Every row gives one point. Examples show where two turns around zero, p and q, send a point. Write where each new point lands after one turn and then the other. Backwards means that the second turn is done in reverse. Each puzzle has new turns, and all numbers are rounded.
In the rows, 128 means zero.

Turn p:
[160 112] -> [ 93 136]
[ 96 156] -> [166 108]
[159 116] -> [ 95 132]
[ 97 128] -> [158 135]
Turn q:
[135 115] -> [127 143]
[166 105] -> [103 165]
[110 126] -> [145 122]
[148 130] -> [109 134]
[ 82 165] -> [155  75]
Where do these land?
p, then q: [ 88 114] -> [ 86 121]
q, then p backwards: [125 140] -> [133 139]
q, then p: [171 130] -> [171 122]

Turn p:
[127 115  95] -> [141 107 154]
[191 110 140] -> [176 115  84]
[ 97 134 166] -> [103 171 124]
[130 144 119] -> [116 114 126]
[ 95 137 121] -> [103 135 151]
Turn q:
[ 92 155 184] -> [ 88 185 145]
[126 124 101] -> [135 103 137]
[152 130 113] -> [132 108 108]
[142 103 114] -> [157 115 122]
Where do these land?
q, then p: [126 105 149] -> [118 109 105]
p, then q backwards: [135 103  99] -> [115 101 103]
p, then q: [110 116  82] -> [146 174 117]
p, then q backwards: [156 164 167] -> [179 153 148]
q, then p: [113 152 142] -> [101 142 138]

Turn p:
[133 188 123 118] -> [123 176  96 148]
[154 174 149 136] -> [160 169 106 139]
[104 106 135 135] -> [123 107 152 138]
[125  88 127 110] -> [115 108 154 101]
[124  84 106 141] -> [119  80 132 113]
Turn q:
[145 140 138  96] -> [ 99 148 143 117]
[163 111 117 168] -> [155 122 152 172]
[129  98 108 100] -> [ 95 127 107 151]
[123 142 113 163] -> [155 100 139 128]
[ 80 149 164 113] -> [136 143  99  72]
Where do these land?
p, then q backwards: [157 102 141 100] -> [119 171 151 125]
p, then q: [164 162 108 160] -> [108  85 154 158]
p, then q backwards: [115 102 104 119] -> [123 146 100 109]
p, then q: [100 109 142 113] -> [148 154 113 112]
q, then p: [112 100 104 126] -> [118  92 114 132]
p, then q: [153 148 134 165] -> [122 112 161 160]
q, then p: [ 95 174 162 114] -> [ 91 173 139  96]

Turn p:
[113 148 133 150 142 116 101  84] -> [101 153 111 127 133 160 137 166]
[155 155  97 124 100 144 148 156] -> [164 116 131 152 153 136 100  93]
[ 98 151 112 112  96 125 131 142] -> [122 135 146 128 118 156  99  95]
[137 142 144  92 131 114 140 119] -> [141 143 133  88 140 123 118 126]
[149 108 137 135  93 111 137 148] -> [149 148 137 150 114  95 116 116]
[ 74 130 172 159 157 182  93  84] -> [ 43 130  82 120 129 150 181 131]
[148 122 132 133 138 119 157 127] -> [135 122 133 127 146 101 118 142]
[ 84  91 132 152 168 147 122  81] -> [ 64 112 138 127 128 132 176 164]
[161 115 111  97 119 122 112 130] -> [175 135 143 122 125 131 146 124]
[162 117 111 126 135 102 140 207] -> [185  87 126 141  95  96  90 123]
Turn q:
[ 97 113 130 180 139  97 165 113] -> [121 141  92  96 125 128 127 191]
[113 157 136  90 134 140  98 153] -> [171 117 131 147 133 112 124  87]
[116 106 111 119 135 120 117 126] -> [135 118 135 124 133 143 101 135]
[137 126  98 139 123  88 174 108] -> [104 115 132 127 158 131 144 186]
[103 145 118 104  89 129  77 108] -> [140 118 166 115 135  81  92 102]
[165 150 163 139 173 168 132 118] -> [112 110  97 139  80 139 170  96]
[ 93 112 102 148 105 117 156 142] -> [147 158 142 107 144 133 124 173]
[176 123 152 115 173 171 127 122] -> [107 104 112 144  93 167 156  84]
[144 145 107 115 101 136  74 150] -> [135 138 168 166 121 104 102 100]
[124 124 127  97  86 150 126 148] -> [141 152 164 122 152 129 132  97]
[139 107 164 162 150  93 162 121] -> [ 95 138  68 120 135 142 136 156]
Where do these land?
q, then p: [ 90 106 131  91 159  92 161 166] -> [172  66 108 136 153 133 161 142]
p, then q: [120 122 148 164 141 126 170 138] -> [145 130 108 131 135 122  79 153]
q, then p: [165 144 142 104 142 102 121  97] -> [ 93 114 162 140 108 121 143 157]
q, then p: [165 134 103 147  87 151 103 167] -> [ 92 167  77 138 138 127  95 130]
q, then p: [125 150 101 126 125 154 130 153] -> [135 146 105 137 148  96 116 124]
p, then q: [151 150 152  95 127 160 104  90] -> [143  79 142 134 131 146 178 134]
p, then q backwards: [113 132 123 166 116 123  96 139] -> [158 122 127 154 158 127 117 148]
p, then q backwards: [144 120 100 169 123 130 112 106] -> [155 139 103 134 140 107 147 162]
q, then p: [ 99 146 156 103  91 103 180 118] -> [146  85 145  73 143 121 107 162]
p, then q: [107  77 126 115 169 138 102 106] -> [143 161 122 101 176 156 158 131]

Turn p:
[122 130  88  98 148 123 144 102 118] -> [106 148 151 147 145 129 165 151 130]
[152  91 146 120 181 123 150 188 123] -> [187 126 113 161  72 140 162 128 137]
[202  73 171 103 106 172 149 102 120] -> [125  76 144 114 106 124 185  41 125]
[129 136 150 149 107  87  90 117 161] -> [136 102 118 119 146  81  82 133 142]
[ 83 140 112 124  99 138 150 119 130] -> [ 80 151 112 138 140 144 112 130 117]
[108 132 109 124 116 140  98 119 131] -> [124 149 119 112 163 124 124 128 123]
[158 144 144 115  92 111 111 125  95] -> [131 121 168 120 137 131 104  94 159]
[115 179 139 130 109 131 143 140 125] -> [104 124 126 118 123 163  94 141 147]
[114 154 125 114 148  99 104 147 128] -> [147 147 127 130 134 124 114 160 163]
[131 170 138 121 132 175 137 126 127] -> [109 119 122  88 125 172 138 136 137]
[ 89  93 142 186 163 128 144 131 130] -> [137 146 103 128  79 103 119 149  72]
[135  95  74 153 136 111 116 117 149] -> [148 124 132 157 165 101 139 146  83]
Turn q:
[ 98 104 164 155 115 129 149  89 137] -> [144  89 130 160  89 122 140 137 161]
[ 89 113 147 142 112 136 136  80  97] -> [157 112 124 174  93 136 149 104 148]
[109 137 128 131  93 102 142  81 129] -> [134  95 131 152 108  93 139  92 129]
[148 182 141 103 194 120 145  81 140] -> [ 73 170 145 106  63 110 111 105 139]
[135 131 111 123 145 107 115 203 119] -> [147 157 108  96 172 131  88 149 110]
[131 109 121  87 126 135 135 160 134] -> [109 139 111 145 152 132 117 154 100]
[155 133 131 117 114 108  88 162 114] -> [141 136  96  88 151 130 138 128  96]
[169 159 163 129 142 131 135  85 128] -> [ 90 135 120 102  87 118 157 110 155]
[132 135 111 139 110 141 142 169 128] -> [126 122 124 124 176 137 112 129 139]
[109  68 110 165 106 127 143  90 125] -> [170 106 160 175 129 109 165 144 147]
[111 118 108 133 119 134 100 171 160] -> [142 106 144 113 159 148 104 152  99]
[148 147 102 113 158 167 105 163 126] -> [105 166 143 102 156 171 117 131 112]
Where do these land?
p, then q backwards: [106 166 102 162 101 145 102  98 148] -> [148 143 110 109 124 127 120 192 164]
q, then p: [155 122 164 152 132 117 122 102 101] -> [ 97  95 124 166 147 145 133 126 133]
p, then q: [150  93  93 149 161 169 163 157 139] -> [127 158 118 157 174 135 160 116 184]
p, then q: [158  96 157 162 148 104 133  97 153] -> [167 126  95 142 138  77 151 146 118]
p, then q backwards: [106 130 166 127 164 102  99 156 114] -> [122 119 154 156 174  89 139 128 107]
p, then q: [135 158 161  99  90 124 116 139 162] -> [125 116 182 135 115 129 129 160  90]
p, then q: [135 127 159 103 111 163 173 117 105] -> [116  87 137 184 112 140 135 110 134]
q, then p backwards: [ 95 151 100 105 102 105 141 154 100] -> [119  95 115 146  75 117 106 150 141]
p, then q: [120 125 102 152 130  97  95 127 163] -> [156 168 128  89 137 115 119 145 118]
q, then p backwards: [152 154 142 112 117 131 110 124 129] -> [120 123 143 128 120 165 135 111 135]
p, then q backwards: [108  82  97 121 125 109 106 146 130] -> [122 105  98 109 122 105 143 133  83]
q, then p backwards: [116 132  92  93 154 168 178 119  91] -> [ 87 115  94  88  90  99 154 143  94]
